Each row is a point. The last column is the point's height on a tilted bowl or saddle (a function of degree 2), plus a little noise. Count its main directions that bend up, bend down and stay straight.

Points:
[[-54 -29  39]
 [  6 -74  22]
 [ 64  16  71]
 [-20  29  14]
 [-36 -12  24]
 [-19  51  11]
 [ 34  18  49]
 [-35 -10  23]
 [-19   0  21]
 [ 36 -22  28]]
Directions: 1 up, 1 down, 0 straight

Points:
[[ 13  19  14 -34]
 [-22   0 -19  -8]
 [-36  23  55 -66]
 [  0  16  14 -29]
 [ -1 -12 -20 -17]
 [ 23  25  -3 -39]
 [-54 -42 -17 -35]
 [ 95  16 -10 -30]
 [ 31 -17  45 -23]
 [  6 -28  19 -21]
 [-19  27  40 -52]
 [-18 -15  -8 -15]
 [ 30   5 -41 -40]
 [  1 -44 -35 -31]
 [  7  36 -16 -40]
 [  2 -36 -44 -33]]
Directions: 1 up, 2 down, 0 straight

Points:
[[-31  30  16 -18 -15]
 [-46  47   2 -13 -25]
 [-73  10 -27   4 -35]
 [ 10 -33   0 -59 -32]
 [ 32  42  33  58 -44]
 [ 30   8   9 -44 -19]
 [-40   8  41 -31 -29]
 [-24   2  53   4 -24]
 [-11  11 -24 -48 -17]
 [ 17 -21  19   4  -9]
 [ 18   3  78  31 -47]
 [ 15  17   8 -66 -30]
 [ -9  17   0  40 -13]
 [-28  -5  26 -58 -33]
 [  7 -39  11   9 -13]
 [ 84   4  16  19 -45]
 [  0   7  33   6  -9]
 [  6 -13  26  -3  -8]
 [-30  44  36 -59 -44]
 [-30  19  18   7 -11]
 [ 92  -1 -19 -63 -77]
 [-15 -68 -31 -26 -40]
 [ 58  36  31  22 -36]
 [ 54  19  67  55 -64]]
Directions: 0 up, 4 down, 0 straight

Points (26 x 5):
[[-21 -37 -49   9  26]
 [ 17  75   8 -44  76]
 [ 15 -31  34 -21   8]
 [-12  28 -19   4   8]
 [-39 -15 -12  17  10]
 [ 15 -30  14  -7  11]
 [ 26   3  34 -13   6]
 [-62  36  13  15  11]
 [ 38 -36  20  35  32]
 [ 37  -1   2  34  22]
 [ 22  26 -30 -50  27]
 [-33  56  10  63   5]
 [-45  28  24  55   0]
 [ 21 -62  19 -60  19]
 [  9  82 -15  11  59]
 [ -8  32 -26  -7  12]
 [ 20 -27  18   8  14]
 [ 21  30   4  12  17]
 [ 17   4  21 -28   7]
 [-12  -7   4 -12   4]
 [-28 -87  23  31  95]
 [  2  76  68  -3  52]
 [ 88 -26  95 -27  14]
 [ 57 -36  43  -7  18]
 [-22  22  13  30   1]
 [ 30   6   4 -31  12]]
Directions: 2 up, 0 down, 2 straight

Points:
[[ -3 -28 -31 -46 -30  -8 -23]
 [-24  -5 -23 -46 -43  -2  -4]
 [-27  27  35 -15  40  26 -10]
 [  2  36 -10 -32  16  -7 -20]
 [ -5  23  27  15  33 -23 -30]
 [-17  58  86 -13  41 -37  -8]
 [-14 -32 -25  22 -30  11 -13]
 [  3  13  10   5 -41  67 -14]
 [-31 -10  -7  65 -24  -8 -34]
 [-29  21  -3 -28 -11  11 -19]
 [  6  14  46 -16  11  33 -18]
 [-29  22  35   2  -2  44 -22]
 [-17  61   5 -29  -3   3 -15]
 [ -6  46 -12  22  38 -20 -28]
 [ -8 -24 -20 -69 -10 -40 -28]
 [  2  28  17  -6  10 -27 -27]
 [-44 -47 -37  53 -12 -33 -65]
 [-23 -22   5 -20  19 -56 -52]
 [  0 -28   8  56  46  19 -21]
 [-24 -46 -39 -26 -27  -9 -29]
 [ -5 -32  29 -23 -25 -17 -16]
 [ -6  -8 -27 -28 -40  36  -9]
 [-28  27 -41 -12  60 -21 -45]
 [-28  55  16  42  73 -38 -31]
 [  0 -32 -55  56  12 -20 -69]
 [-77   5  -1  44  42   6 -40]
 [ -8  88  58  21  25  17 -21]
 [-22  -2  18  30 -27  -3 -30]
 [-30  44 -66   5 -41  43  39]
 [  3  26   7  21  28 -63 -64]
 [-10 -35  21   4   9  28 -27]
 [-29 -22  47  -8 -42 -16 -19]
 [  4  20   3 -44 -67  11   3]
 [-11  27 -47  -8  -9  -8 -22]
 [  3 -68  -9 -95  50 -31 -71]
 [ 17  15  83  35  36  70  -7]
 [-41  12 -21 -12  68 -18 -45]
 [ 36  60  -3 -24  34  46  -8]
 [-39 -74  62  42 -10 -39 -72]
 [ 16 -67  23  12 -34  43 -25]
 [ -4 -26  19  62  31  -7 -47]
 [-48  44 -36  14 -26   4  -1]
 [ 60   0  86 -24  44 -10  19]
 [-53  21  34  28   2 -43 -70]
 [ 12 -29  29 -13 -50  22 -15]]
Directions: 2 up, 3 down, 1 straight

Points:
[[-58  69  47  19   0  13 -47]
 [ 16 -21 -21  77 -39  10 -28]
 [-25   3   0 -22 -17 -58 -25]
 [-26  -5  32 -26  42 -16 -39]
 [-29  16  -7 -19 -40  -2 -24]
 [ 49  42  17   9 -33   6  -1]
 [-77  39   1 -20  75 -23 -71]
 [-40  -8   2 -44  47  15 -34]
 [ -9   2 -20  51  -6 -79 -29]
 [-22 -63  26  47   2  15 -44]
 [ 28  28   0  26  52  -2 -18]
 [ 32 -16  30  -8  42 -58 -41]
 [  2 -17 -20  36  -9  16 -17]
 [ -4  90 -34  17 -52   2 -27]
 [-45 -30 -40  27  39 -33 -47]
 [ 50  36 -65 -40  13 -40 -44]
 [-14  42   5 -37  69  45 -30]
 [ 48  14  18  -9  23 -10 -16]
 [ 21 -17  12   8 -31  34 -13]
 [ 36 -38  35  23 -68 -22  -9]
 [ 13  23  92 -82  11  -1 -85]
 [  5 -53  -9 -88  81  26 -40]
 [-14   4  14  29 -20  -1 -14]
 [ 39  51 -31  -6  15  10 -12]
 [-37  -5  -1 -66 -20 -15 -36]
 [ 15 -39  -6  25 -68  -1 -14]
 [  3 -14 -62 -24  30  35 -21]
 [-50 -29 -36  13   7   2 -34]
 [-17 -28 -25 -50  61   9 -29]
 [ 13  -4   0 -19  65 -20 -34]
 [  2  61   9  25 -13  23  -8]
 [ -8  53   6  -2 -26 -19 -15]
 [ 44 -33  70 -19  59  -1 -62]
 [ 17 -41  31 -19  -8  34 -22]
 [-46  48 -25   9 -36  22 -38]
 [-28  -4  16  -2 -16 -20 -20]
 [  9 -46  25 -29  57  45 -33]
 [-20 -25 -68 -23  14  14 -29]]
Directions: 0 up, 4 down, 2 straight
